Every row gives one point. To make a cloud, some directions were put in groups of two or more. Within a group, all points are equally far from the middle, so they leave a hole (a ring in 2 directions, a hollow ball in 3). The other directions are filled evenly. Then the cloud was stretched, turned, moved and blurred a little. Count the holes, and give their numbers of directions, smallest first.
In the rows, 128 means zero.

Cloud (19 x 3)
array([[ 97, 145, 183],
       [ 85, 155, 171],
       [168, 110,  58],
       [168, 161,  71],
       [168,  92, 162],
       [152, 158, 183],
       [163, 180,  94],
       [160, 175, 165],
       [ 81, 117, 103],
       [138,  66, 115],
       [183, 176, 131],
       [201, 127,  83],
       [ 90, 101, 162],
       [145, 192, 142],
       [150, 155,  64],
       [160, 154,  65],
       [202, 100, 105],
       [ 92, 141, 182],
       [179, 179, 126]])
Holes: 1 (3)

Cloud (28 x 4)
array([[162,  76, 205, 136],
       [ 98, 163, 182, 141],
       [ 88, 104, 185, 145],
       [117,  71, 116,  62],
       [180, 130, 127,  63],
       [139,  35, 147, 108],
       [ 90, 151,  77, 132],
       [ 91,  78, 173, 137],
       [189, 124,  66, 112],
       [ 75, 145, 162,  90],
       [ 99,  57, 146, 116],
       [171, 156,  77, 105],
       [194, 131, 182,  95],
       [ 81, 123,  89, 147],
       [ 99, 128, 122,  66],
       [111,  71, 138, 160],
       [ 76, 142, 154,  90],
       [203,  72, 166, 102],
       [164,  72, 194, 141],
       [140, 150, 180, 175],
       [170, 116, 105,  64],
       [ 91, 110,  99, 102],
       [179,  60, 104, 146],
       [123, 133, 165, 193],
       [210, 125, 120, 165],
       [ 99, 154, 176,  58],
       [126, 100, 202, 154],
       [109,  80,  89, 159]])
Holes: 1 (3)

Cloud (78 x 8)
array([[ 81,  89, 113, 123, 137,  63, 109,  82],
       [ 68, 134, 194, 106, 104, 157,  89, 123],
       [148, 128,  51, 103,  70, 132, 133, 179],
       [ 88, 113, 154, 189, 165,  97,  88, 129],
       [117, 145,  60, 203,  63, 115, 146, 119],
       [152, 123, 128, 181, 187, 138, 199, 182],
       [116,  43, 139, 165,  67, 148, 116,  98],
       [175,  72, 155, 189, 114, 136,  81, 107],
       [117, 156, 123, 103, 190, 191, 196, 153],
       [ 87,  82, 156, 211, 136, 134,  95, 132],
       [ 61, 130, 175, 179,  86, 147, 119, 136],
       [106, 134,  11, 103, 107, 137, 163, 150],
       [ 86, 149,  98, 113,  25, 125,  75,  88],
       [134,  53, 114, 127,  65, 137,  88,  81],
       [110, 119, 132,  78, 183, 193, 139, 160],
       [152, 134,  83,  74, 173, 106,  95, 131],
       [ 94,  42, 136, 134, 102, 118, 119, 193],
       [ 78, 195,  72, 129,  92, 118, 170, 194],
       [118,  98,  77, 103, 155, 107, 227, 148],
       [146, 112, 119, 184, 127,  77,  51, 111],
       [128,  81, 130, 139, 103, 120, 213, 167],
       [109,  96, 169, 193, 170, 120, 125,  98],
       [ 77, 174, 164, 144, 143, 112, 151, 196],
       [136, 158,  51,  69, 104, 179, 124, 117],
       [119, 150,  21, 145,  95, 150, 127, 167],
       [ 75,  52, 108, 159, 116,  59, 107, 123],
       [127, 140,  92, 125,  26, 110, 134,  95],
       [ 78, 155, 122, 182,  82, 106, 179, 183],
       [114, 153,  92,  94, 141, 128,  70,  77],
       [ 63, 127, 104,  79, 112,  89, 191, 153],
       [108,  78,  47,  97, 113,  87,  84, 124],
       [147, 117, 125,  66, 130, 179, 193,  97],
       [194,  91,  87, 114, 112, 134, 157, 115],
       [121, 127,  77, 111, 150, 109, 226, 105],
       [ 84, 186,  59, 120, 100, 121, 145, 200],
       [126, 162,  78, 189,  33, 114, 126, 121],
       [104, 214, 120, 102, 158, 107, 199, 135],
       [102, 207, 147, 105,  33, 125, 101, 155],
       [ 71,  36, 125, 121, 140,  77, 119, 119],
       [169, 116, 133, 109, 131, 137, 107,  63],
       [154,  78,  82, 156, 100,  83,  63, 173],
       [141,  84, 106, 100,  85, 148, 154, 191],
       [120,  29,  91, 153, 168, 109, 153, 174],
       [ 91, 149,  80, 109, 188, 187, 167, 138],
       [139,  85, 101,  55, 141, 182, 181, 132],
       [ 98, 173, 213, 128, 105, 148, 133, 134],
       [142,  70, 187, 118, 171, 135,  76, 108],
       [160, 113, 168,  86, 151,  90,  71, 152],
       [185,  99, 144, 168, 150, 156,  79, 122],
       [112,  87,  87, 175, 148, 156, 163, 199],
       [ 77, 101, 126,  95, 155, 198, 129,  88],
       [117,  83, 153, 158, 190,  78, 133, 190],
       [ 76, 104, 121, 116, 131,  63, 121,  79],
       [ 85, 170, 116,  76,  80,  72, 103,  90],
       [100,  69, 191,  78, 136, 114, 104,  95],
       [136,  64, 205, 153, 118,  96, 123, 103],
       [119,  64, 192, 200, 102, 123,  79, 136],
       [141, 169,  93, 106, 151,  73, 201, 131],
       [124, 164, 122, 149, 121, 102,  38, 171],
       [144, 197,  69, 162, 101, 170, 114, 132],
       [139, 202, 185, 112,  94, 128, 113, 187],
       [153, 206,  94, 118, 133, 157, 129,  94],
       [104, 181, 196, 129,  81, 151, 140, 170],
       [ 67, 124, 104,  87, 191, 149, 121, 138],
       [ 27, 117, 123, 109,  89, 111, 126, 154],
       [158, 229, 129, 162, 102, 126, 133, 127],
       [118,  78, 101, 146, 122, 121, 206, 190],
       [ 96, 206,  57,  70, 116, 125, 185, 152],
       [105, 246, 129, 125,  76, 115, 122, 124],
       [103,  66, 105, 122, 164,  56, 147, 166],
       [159,  96, 152, 124, 112,  51,  67, 153],
       [177, 136, 188, 146, 150, 123, 162, 198],
       [ 92, 170,  57,  62, 122, 103, 188, 154],
       [ 80,  48,  98, 124, 120, 152, 127, 180],
       [ 84,  67, 135,  85,  93, 128, 136, 182],
       [159, 104, 139,  84, 167, 161, 210, 110],
       [123, 112, 180, 175,  78, 129,  38, 152],
       [130, 132,  63, 115, 105, 109, 148,  60]])
Holes: 3 (2, 3, 3)
